Each row is a point. Before rounding, the points of a table are all equally far from one centre. They may lie mostly on one side of it. Where is the centre, to within rounding?

Points, 7 rows:
[[-6.5 -2.7  4.8]
 [-2.1 -5.6  3.6]
 [-4.6 -2.8 -5.5]
 [-7.2 -2.2 -4.1]
 [-2.0 -5.0 -4.1]
 [-7.0 -5.2  0.0]
 [-3.1 -0.6 -6.3]]
Centre: [-2.8 -0.3  0.1]

Points:
[[-3.7 -4.3  0.1 -8.1  2.0 -4.1]
 [-7.8 -1.5 -0.1 -6.8 -1.5 -2.1]
 [-4.5 -1.4  2.1 -9.3 -0.4 -3.7]
 [-4.3 -2.9  1.8 -9.1  0.4 -3.1]
 [-3.9  1.5  0.8 -9.1  0.0 -0.8]
 [-1.2 -0.1  4.6 -8.0 -2.0 -5.4]
 [-7.3 -1.5  2.7 -0.8  2.7  3.5]
 [ 1.5 -2.8  2.6 -5.9  0.5 -7.4]
 [-4.5 -4.1  2.5 -8.2 -1.0 -2.4]
 [-3.1 -3.6  0.4 -8.4  1.0 -5.1]
 [-2.5  0.7 -0.5 -7.4  5.0 -5.7]
 [-6.7 -1.5  0.8 -7.3  4.5 -3.6]]
Centre: [-2.7 -0.3  2.1 -1.8  1.0 -2.6]

Points (14 x 9):
[[ -6.8  -4.9  -1.3   7.6  -1.5   1.5  -1.1  -1.7   1.0]
 [ -4.0  -7.1  -5.4   0.8  -1.9  -1.7  -0.9  -4.6   7.6]
 [ -2.9  -5.6  -4.4   3.2  -3.9   0.4  -4.0 -10.1   3.2]
 [ -3.0   0.9   2.2   7.4  -3.1   2.1  -2.0  -4.9   4.0]
 [ -0.9  -5.3  -2.1   2.6  -2.6  -0.6  -4.2  -2.8   9.4]
 [  1.6  -4.9  -3.2   5.0  -1.6   1.0  -3.1  -8.2   7.3]
 [ -3.6  -2.3  -7.4   5.1  -4.9   1.3  -3.3  -3.6   2.8]
 [ -7.7  -2.8  -6.5   4.8  -0.3   1.5  -1.9  -5.1   3.6]
 [ -7.3  -4.3  -1.6   4.4   0.4   0.2  -4.9  -8.2   3.9]
 [ -1.3  -2.1  -0.2   4.9  -1.3   0.7  -1.9 -11.6  -2.2]
 [ -3.2  -2.9   0.6   8.2  -0.8   0.9  -5.9  -3.2   3.7]
 [ -6.5  -4.5   2.7   1.2  -5.4  -0.6  -3.1  -6.7   2.5]
 [ -5.1  -7.3  -1.3   3.7  -5.1   0.0  -3.5  -7.2   1.7]
 [ -4.3  -2.3  -4.6   4.2   0.5   1.6  -8.6  -6.5   2.2]]
Centre: [-1.0 -2.5 -1.4  0.5  0.2  0.9 -1.2 -3.8  1.4]
